Each row of a before or after table is a point. The points were changed in one or more steps. Then noise was added and the rows were shuffled. The steps act on how far a point lies along the listed directions, d1 being the first. Write out the steps. A step turns or swaps two directions, mirrors them in a line or flattens them onto one, adds a multiple of one to another, or multiplies one. Angles are multiples of 10 degrees, from the lower direction toward the higher: turns from -170 to 170, lines from 10 to 170 but not 90. Use the fewest steps. Two steps may share a direction if one is a turn and the other turns, adds or multiplies; they go together, in the order done. Otherwise the lowest direction goes first.

Directions:
(1): [-24  37]
(2): [37 24]
Before (12 x 2):
[[ -2   2]
 [ -3 -11]
 [ 49 -19]
 [ 41  20]
 [ -1   4]
 [ -4  28]
 [ 10  26]
 [ 12 -56]
 [  2  12]
 [-39  21]
 [ -2 -41]
 [-21  -2]]
After, 12 rows:
[[  6  24]
 [-10  24]
 [-51  15]
 [ 43  19]
 [ -2   5]
 [-26  -3]
 [ -3 -10]
 [ 60 -10]
 [ -4   2]
 [  0  11]
 [ 24 -49]
 [  6 -36]]
Steps: add -0.3 times d1 to d2

Directions:
(1): [ 49  46   3 -15  10   7]
(2): [ -5   1 -11  32  60  13]
(3): [ -9   2  50 -15  24 -39]
Before, 9 rows:
[[ -1  -9  -4  12  30  16]
 [  9   8  38 -36 -12 -30]
 [  9   9 -22   6   5  16]
 [ 31  26 -22  10  16  15]
 [ 14  -1 -41  18   7  34]
 [ -8  -6  -3  -8 -10  -6]
 [-13 -11   0  -1  12  -1]
 [-20 -18   8   6   9  -8]
 [-10  -3  15   2  17 -10]]
After (9 x 6):
[[ 20   0 -22 -14 -46  15]
 [  2 -11  14 -22 -25  -2]
 [-12  -8 -10   5  11   1]
 [ 14  11 -13 -10 -21   6]
 [ 44  32  -6 -18 -24   2]
 [-16 -14   5 -10  -3  -7]
 [-24 -24  10   1  -2 -13]
 [  8  13  14   7  61  -5]
 [-10  -4  19  -5   4 -14]]
Steps: multiply d1 by 1.3; mirror d2 and d3 in the line at 80 degrees

Directions:
(1): [ 21   3 -60  -2  11 -32  24   1  11]
(2): [-23 -21 -22  12  14  31  25  -9 -49]
Before:
[[ -1 -16 -16  -7  13   3   6  -3 -16]
 [ 13   9 -14  -9  -1 -26  -3   8  15]
 [ 27  29   2 -10 -20 -32  -7  13  44]
 [  9   8 -20  -7   4 -29   6   2  21]
 [  6   4   7   0  -4   2 -17   6  12]
 [ -4   5  18   2  -4   7  -5   3   3]
 [ -4  -3 -41  -1  14  -8  18   2 -15]
 [-32 -17  36   1  -9  27  -3  -1 -24]
 [-10   0  -4  -4   5   5   5  -4  -3]
 [  5  -4 -15   3  11  -1  16  -1 -13]
 [-14  -3   8   6   1  30   5  -3 -22]]
After:
[[-22 -20 -60   8  25  16  38  -5 -53]
 [-11  -1  -6  -5   7   4   4  -4  -3]
 [ -2   7  18   0  -5  17  -9   1   2]
 [  1  -2 -27  -2   6 -10  10   3  -9]
 [ 18  19  -7  -5 -12 -18   5   9  23]
 [ 10   9  11  -1  -6  -2 -22   7  19]
 [ -4 -11 -22   6  15  11  25  -4 -30]
 [ -6  -8 -35   1  14 -10  24  -6 -14]
 [  5  13  24  -4  -8  -4 -14   8  20]
 [ -5 -21 -20  -5  17  11  14  -7 -27]
 [-10   6  59 -11 -24  -5 -29   9  28]]
Steps: add 1.5 times d1 to d2

Directions:
(1): [  1  10  60  17  16  -4   0  14   5  -9  40 -13 -17  -6]
(2): [ 24  -1  -1  33 -11  18 -30 -10   2  46  21  27   5  15]
(3): [-11  26  -4 -25 -30  37   9  16  11  21  18 -38  11  10]
(4): [ 36   8  -3  16  10 -11  27 -44  21  11  -6 -36   8 -10]
Before (13 x 14):
[[-12 -16  -5   9  15 -27   1 -11   3 -20  -4  13 -14 -12]
 [-14  15  23   9 -28  31 -19  27  -6  18  35  -4  -1  15]
 [  7   3   6   4  25 -22  16  -8   8 -20 -11  -6  -7   4]
 [ 13  -5  -1  18  -1  -9   5  -9  -4   1   0  20 -10  10]
 [ 12   6   0  21   7  -4   0  -7  -4  24   4  16   6   4]
 [ -8 -14  59  19  16 -22 -29  37 -15 -18  39  51 -20 -11]
 [ 30   3  -2  24  22 -10  11 -22  15  13 -22  10   4   1]
 [  3   9  24  -6  22 -12  19  -9  10  -9  11 -35   4  -2]
 [-13   7   7  -5 -24  28  -3  22   6  15  16 -38  -5   5]
 [-22  21   3 -29 -21  21   6  20   5  -9   8 -27   8  11]
 [-14  11  27 -21  -7   7  12  29   2 -19  21 -26 -16   1]
 [-27  -8  13 -11   5 -13  -4  30  -8 -44   8  15 -24 -11]
 [-12 -13 -28  -6 -10  13 -15  -4  -1   8 -11  11   3   7]]
After, 13 rows:
[[-29  -4 -17 -33   0   2  -6  19 -12 -11 -12   7  10  11]
 [ -7  22  -6 -24 -19  16  17   0  13  -5   2 -39  13   8]
 [  7  -1  21  16   8   5  -2 -13  14   7  19 -17  -7  -3]
 [-12 -17  -6  10  16 -27   1 -12   3 -18  -4  13 -13 -13]
 [ -2   4 -34 -33 -21   7  21   0   3  -6 -21 -26   5   5]
 [ 10  -4 -32  -4   5 -23  27 -28  12 -25 -25 -17  -4 -17]
 [-13  -1  -4  -8  17 -16   1  13  -5 -22 -16  15  -7  10]
 [ 38 -22 -60   9  -1 -28   7 -47   3  12 -46  27  23 -12]
 [  9  -5   2  17  -2  -8   2  -5  -6  -1   0  24 -12  12]
 [ -6  -1  19  13  17   0 -17  28  -6  -1  -4  42  -8   8]
 [ 11  13 -30   6 -33  26   1 -19   6  37  -4 -20  20  13]
 [  2   5   1  18   5  -2  -7   4 -10  21   7  25   4   6]
 [ -7   5 -18  -9 -31  26   2   9   7  20  -1 -39   4   5]]
Steps: turn d1 and d4 by -170 degrees

Directions:
(1): [ -6  29  22 -13   4  14  60 -33  -5   3  -8  42 -28  41  -3 -13  -1   8
  57 -11   5  17  52  11]
(2): [-19  -4  19  29  50  -1  12  29 -34   2   9  39   9 -25   9  56 -51 -26
  36  -7 -13   4 -28 -14]
(3): [  6  25 -31 -44  22  40   6  18 -55 -40 -11  14  18  -3 -29   4  21 -14
 -35 -32  12  34  -9  32]
Before:
[[  0   4  -4  -7  24   3  -4  25 -27  -7   2   6  13 -20   0  21 -15  -9
  -12 -16   3  16 -11   2]
 [-18  -4  33  33  13 -19  31 -12  14  16   9  26 -14   6  16  18 -36   1
   49  10  -3  -7   5 -19]
 [ -6   0   6   2  -5   0  10 -11   5   6   0  10   2   3   2 -11  -2  10
   13  10  -5  -8  -2   5]
 [  1 -10  16  29 -13 -35 -30 -14  21  19  12 -17  -1 -15  24  -1 -20   6
   -3  11  -4 -17   1 -27]
 [  5   0  13   6 -22  -5  34 -35  26  17   2   8 -28  22  12 -34  -1  10
   29   0  11  -8  35  -5]
 [ 13   8  -7 -18 -27  -1 -19 -13  33  -1  -3 -31  -8   2  -6 -32  26  13
  -20  16  -3 -13  15   2]
 [  7   3  -8  11  22   1  -7   9 -16  -2   6   7   2 -24   0  12 -14 -12
   -4  -3 -18   1 -25 -10]
 [ -7  -4 -32 -15  -6  21 -11   7 -12 -17   5   3  12 -12  -9   0   6 -19
  -16 -15   3   4 -11   2]
 [  9   8  -7  -6 -24   0  -3 -16  20  -6 -14 -24  -4  20  -6 -27  24  18
  -13  -7  -1  -7   5  -4]
 [  7 -22  -7  24 -17 -29 -30   4  29  28  14 -31  -5  -8  10 -15 -10   8
   -7  24  -6 -36 -17  -4]
 [  5  22   0 -22 -10  20  35  -8  -9 -12 -12  18   0  25 -11 -17  23  12
    3 -18  12  17  22  26]
 [ -6 -15  13  34   3 -36 -31   2  31  13   6  -8  -6 -10  30   5 -19   8
   -6  18  -6 -14 -13 -19]]
After, 12 rows:
[[-19 -11  41  46   7 -32  30 -15  32  29  13  21 -20   6  23  17 -43   4
   59  20  -6 -18   6 -29]
 [ -7   0 -39 -25   0  32  -9  11 -23 -25   2   7  17 -13 -14  -2  11 -21
  -23 -22   6  12 -12   9]
 [  4  -7  20  17 -25 -14  32 -39  40  25   3   3 -31  22  20 -36  -8  13
   38   5   8 -16  37 -11]
 [  0   9 -10 -14  27  11  -2  30 -37 -13   2   9  15 -20  -5  22 -10 -12
  -19 -22   6  23 -14   7]
 [ -7 -23  21  47  -4 -50 -32  -4  49  27   9 -13 -12  -9  38   3 -26  11
    6  28 -10 -24 -11 -29]
 [  9   7  -7  -4 -25   1  -2 -18  21  -6 -12 -24  -4  21  -4 -28  23  18
  -13  -6  -3  -8   5  -6]
 [ -2 -19  27  44 -20 -48 -32 -19  40  32  16 -21  -8 -15  34  -1 -28   9
    7  20  -7 -27   3 -38]
 [ 13   8  -4 -14 -30  -2 -20 -16  38   1  -1 -31 -10   1  -4 -34  23  14
  -17  20  -4 -17  16   1]
 [ -7  -2   8   6  -7  -4   9 -12   8   7   2   9   0   4   5 -11  -4  12
   15  12  -7 -10  -2   3]
 [  8   5  -8   8  21   3  -6  10 -20  -4   5   8   4 -23  -2  12 -13 -12
   -5  -5 -16   3 -26  -9]
 [  5 -30   4  37 -23 -41 -30  -2  46  40  17 -36 -10  -6  19 -16 -17  12
    3  33  -8 -46 -14 -15]
 [  5  26  -7 -32  -5  28  36  -5 -19 -19 -15  20   4  24 -18 -17  26   9
   -5 -25  15  23  19  33]]
Steps: multiply d3 by 1.6
